Each row of a before or after table is a point. The points were changed in one or more steps. Then noise was added and the rows were shuffled. The steps act on how far a point lies along the listed directions, d1 being the first. Write out the steps. A step turns or swaps two directions, mirrors them in a line or flattens them onto one, adds a multiple of one to another, or multiplies one. Angles are multiples of 10 degrees, from the lower direction toward the higher: turns from -170 to 170, lines from 10 to 170 but not 90. Use the fewest steps. Two steps may share a direction if one is a turn and the other turns, adds or multiplies; they go together, in the order done. Otherwise the lowest direction goes first.

Directions:
(1): [ 14  34 -54]
(2): [-57 -18 -26]
(3): [ 28 -53 -26]
Before (10 x 3):
[[-73  22  52]
 [ 33  32  81]
 [-31  49 -51]
 [ 37  54 -45]
 [-41  29 -25]
 [ 83   1  -3]
 [ 17  -2  65]
 [ 38  37  47]
 [ 11  -6  42]
 [-19 -19  -1]]
After, 10 rows:
[[ 38 -23  -4]
 [  8  37  35]
 [-11 -23  70]
 [ 30 -60 -54]
 [-10 -36  16]
 [ 22   1 -23]
 [-20 -50  49]
 [ 57 -23 -33]
 [ 36  -2 -41]
 [ -8  13 -16]]
Steps: turn d1 and d3 by -160 degrees; multiply d2 by 0.4

Directions:
(1): [ 12  73  -4  37   3  40  10 -53]
(2): [-20 -10 -50  44   7  54   5  59]
(3): [-34  -7  60  -3  73  33 -14   2]
(4): [  6  51  33 -51 -31  26  20  55]
(5): [-53  37 -22   1  32 -56  50  11]
Before:
[[  6 105 -42  62  29  18  40 -80]
 [  4 -18 -13 -12   2 -21  30  70]
 [ -5 -49  10  -2  31   2 -43  37]
 [ 20 -39   4 -49  14 -59 -13  15]
 [-37  -1   9   8   1  -4  -4  -3]
 [ 24 -40  44 -77 -43 -33 -26  -9]
 [ -9  -1 -19   6 -20  43  20  32]
 [-28  73  68 -73 -10  -8  48  60]
 [ 13 -33  37 -87 -21 -49   3  -1]]
After:
[[  9 -13 -29   3  -6  -3  20  71]
 [ 27 -61  -9 -38   6 -29 -23  39]
 [-10  17 -24  17 -17  42  28   7]
 [ 28 -63  23 -59 -47  -3 -40  16]
 [  0  93 -13  16  44 -55  53 -94]
 [-34  -1  11   6  -5  -6   1   2]
 [ 17 -65  20 -72 -29 -19 -11  30]
 [-21  47  57 -83 -26 -15  38  77]
 [ -3 -28  -3  13  28  31 -42  37]]
Steps: turn d1 and d2 by -30 degrees; turn d1 and d5 by 20 degrees; turn d3 and d4 by 10 degrees

Directions:
(1): [ 22  50  31 -31  33 -34 -37  27   9 -22   7  74 -59 -34]
(2): [ -8 -46 -31  37  26 -14  -4 -36  27   0 -47  71  50 -53]
(3): [  9 -12  22   3 -47 -10 -47  24   6 117  -5  14   2  -6]
(4): [-59  44   6   6  30  12  26  57 -10  19   4 -34  30 -83]
(5): [  5  20 -55  35  15   4  42 -54  -2  48  19  -8 -83 -27]
(6): [ -5  28  64 -11  33   4  74 -33 -35  39  -4  46  30  39]
Before:
[[   2  -16  -14   18   14  -11    1  -14   23   33   -1   38  -10  -27]
 [ -16   47    9  -31    0    3   -2   35  -10  -46   19  -38  -30   -6]
 [  32  -26  -29    6  -60   12  -19  -28   11  -11   22  -60  -10   42]
 [  27  -45    7    0  -19    1    9  -43  -14  -15  -21  -28   32   45]
 [ -16  -70  -52   54  -10   25   34  -49   -3   52  -15  -38   72   34]
 [  31   46  -22    4  -15   19    6   -9  -11   22   56  -63 -100   19]
 [ -29   23   25    1   -7   -5  -13   36  -10  -18   31  -26    2  -18]
 [ -22  -45  -17   30   40   27   86  -66  -22  -60  -19  -21   43   42]
 [  14  103   63  -31   37  -26   12   40  -26  106   14   49  -40  -27]]
After, 9 rows:
[[  -5  -18  -32   21   29    5   34  -32   14  -19    3    3    3   -1]
 [  26  -53   10    2  -66   11  -21  -21    5   18   -5  -28   64   55]
 [  34  -41   22  -17  -36   -7  -14  -22  -20  -27  -20  -37   45   50]
 [   1   48  -45   39   43  -32    2  -16   13   93  -22   47  -44 -102]
 [  -6   48   24  -27  -19  -14  -16   38   -8   53   12    0  -42  -22]
 [  -9  -17   34  -27  -19   28   16   30  -27  -59   17  -86   23   88]
 [ -16  -66    0    3    0   24   -2   10   -8  -60  -18  -31  118   60]
 [ -23   32   38    0    2  -20  -22   36   -8   23   25   19  -19  -39]
 [  16  -32  -16   38  -50   26    0  -21   -2  119    8  -47    3   15]]
Steps: turn d1 and d5 by 60 degrees; add 0.7 times d4 to d1; turn d2 and d3 by -80 degrees; multiply d6 by 0
